Each row of a before or after table is a point. One or more steps were done to the points. Then noise was added and the rows were shuffled. The steps act on columns, c1 being the first. Write out the steps. A step turns or swaps two columns, mirrors them in a line or flattens them onto one, adds a multiple of one to another, or multiplies or shifts one. Angles are multiples of 10 degrees, from the lower column toward the higher: turns from -170 to 170, lines from 10 to 170 but not 90. Use the fewest steps. Two steps may share a column if one is a turn and the other turns, adds or multiplies; they go together, in the order done. Otherwise the lowest column goes first.

Before (10 x 2):
[[ 19  -6]
 [-25   0]
 [ 12 -15]
 [ -3  -4]
 [ -7  10]
 [-21  40]
 [ -2  25]
 [-10   6]
 [-39  34]
 [-60  21]]
After (10 x 2):
[[ 12   5]
 [ -6   0]
 [ 21   5]
 [-26  -2]
 [-30  -6]
 [ -9   1]
 [-51 -10]
 [-16  -3]
 [ -3   2]
 [  4  -1]]
Steps: flatten c1 and c2 onto the line at 10 degrees

Before, 14 rows:
[[ -9  -2   2]
 [  1  -3  17]
 [ -8   1 -10]
 [ -8  -4 -11]
 [ -7 -13  -2]
 [ 28   1  -6]
 [ -7   2  -8]
 [ -3  -1 -13]
 [ -5  -7   3]
 [ 58 -20  -6]
 [ -6  -9  -2]
 [ 15  -1 -11]
 [  2   1  60]
 [ -8   0  -7]]
After:
[[ -6  14  -5]
 [ -9   2 -16]
 [ -4  -1  -6]
 [ -9  14 -14]
 [  1 -16   6]
 [ -9   6  -7]
 [ 58 -56   9]
 [ 14  -3   1]
 [  2 -53  31]
 [ -9  17  -8]
 [ 27 -20  12]
 [ -7  13  -7]
 [ -3  13  -9]
 [ -7   3 -11]]
Steps: add 1 times c1 to c3; turn c2 and c3 by 60 degrees

Before, 10 rows:
[[ 16   2  18   1 -10  -1]
 [ -2   7  -4 -10   3  23]
 [  4   0   2  -7   4 -12]
 [ -1  -7  26 -11   7   8]
 [ -5   5  11 -30   3  -4]
 [  5   0  11   6 -14 -13]
 [-19  12   6   1 -11 -14]
 [  3   3 -11  -8   7  15]
 [ -8  -7   0  12 -25  -3]
 [ -9   4   4   4 -24   6]]
After (10 x 6):
[[-21   1  -2 -23   3  -8]
 [  8   1   9   1 -12 -13]
 [ 13   1   5 -13   4   1]
 [ -1   1 -26  24 -25   8]
 [ 14   2  -3  12 -13   2]
 [-14   0  -4 -18   6 -12]
 [-10  -1 -20   9 -22   6]
 [ -7  -1  32 -23   5  -5]
 [  4   0  -6   3 -11  23]
 [  2   0  13 -60   3   6]]
Steps: mirror c1 and c6 in the line at 150 degrees; multiply c2 by 0; add 1 times c5 to c3; multiply c4 by 2

Before (14 x 8):
[[ 23  13  -9  13  27  14  22  -7]
 [-28  -1 -18  -5  22  16   1 -33]
 [-16  19  26 -32  15   5  15  -1]
 [  0 -13  23  18 -22   5  20  -2]
 [ 12 -11  14 -21  -4  22 -22  40]
 [  4 -22 -11  14 -32   2 -46  -6]
 [ 19  30 -17   7 -14  38 -37 -22]
 [-20  30  -1  26  19   3 -16  -8]
 [  9   5 -22  -4  12   9 -17  22]
 [-36 -16 -44  -8 -46  14 -35 -24]
 [-28  -2   7  21 -44  33  19 -10]
 [-17 -27   7  19  23   2  22   4]
 [  8  -1  13  24 -25   9 -29  38]
 [-20   7  -1 -40  13 -38 -33  24]]
After, 14 rows:
[[-26  30  -5  11 -43   6  32  12]
 [ -7 -24  -4  11  32  17 -21  11]
 [ 34  -1 -12  22 -56  37   3  -5]
 [ 23  11 -30  -5  28  16   8  24]
 [  0  37  24 -43  17 -52   6  -2]
 [ 19   1  -7 -35  18  -5 -19 -25]
 [ 10  35  -6  27  20  11 -18   0]
 [-19  10  36 -20  -7  14  11 -19]
 [-34  30 -20  10 -19  41 -22  19]
 [  9 -20  -5  21 -28  11   8 -24]
 [-21  20  34  27 -34  15  10 -20]
 [ 13  40 -17  -8 -60  14  31  48]
 [-13  12  24  -6  16  10  -1  18]
 [ 25 -20   4  20  31   7  19  -5]]
Steps: turn c1 and c7 by -150 degrees; turn c2 and c7 by -70 degrees; turn c3 and c8 by -100 degrees; add 0.3 times c4 to c6; multiply c5 by 1.3

Before:
[[ 11 -31  25 -60  -3  15   9 -36 -32]
 [-27 -42 -21 -24  -3  -5   0 -30  19]
 [  2 -21  36 -15 -30   5 -28  -7 -18]
 [ 17 -23  -8 -20 -23 -22  40 -20  15]
 [  4   7 -10  12  22 -27 -38  22  10]
 [ -5 -31 -22 -11 -47 -19  14  39 -15]
 [ -5 -27   2  -6  -3  28  17 -16   3]
 [ 21 -23  -2 -37 -47   2 -37  20  10]
 [-26  21 -11  13  17  27  -5 -35 -15]]
After (9 x 9):
[[ 14  25 -28 -39 -14  13  17   2 -47]
 [-19 -24   7   5   8  33  -8 -12 -36]
 [ -4 -17  -5   7  15 -33 -53   8  21]
 [ -2  23 -20  -8   6  29  23 -10  -8]
 [ -8  55  26 -12  10 -20  20  33  20]
 [-32  31 -12 -14  31  -1   1 -31 -14]
 [  4  30  -9 -12 -37   6 -37   9 -16]
 [  9  36  13 -10   5 -21  49 -24  -1]
 [ 22  46  21 -21  -7  -5 -51   5  24]]
Steps: turn c1 and c6 by -10 degrees; turn c2 and c5 by 140 degrees; turn c3 and c5 by -120 degrees; multiply c4 by 0.7; multiply c7 by 1.3; turn c8 and c9 by 50 degrees
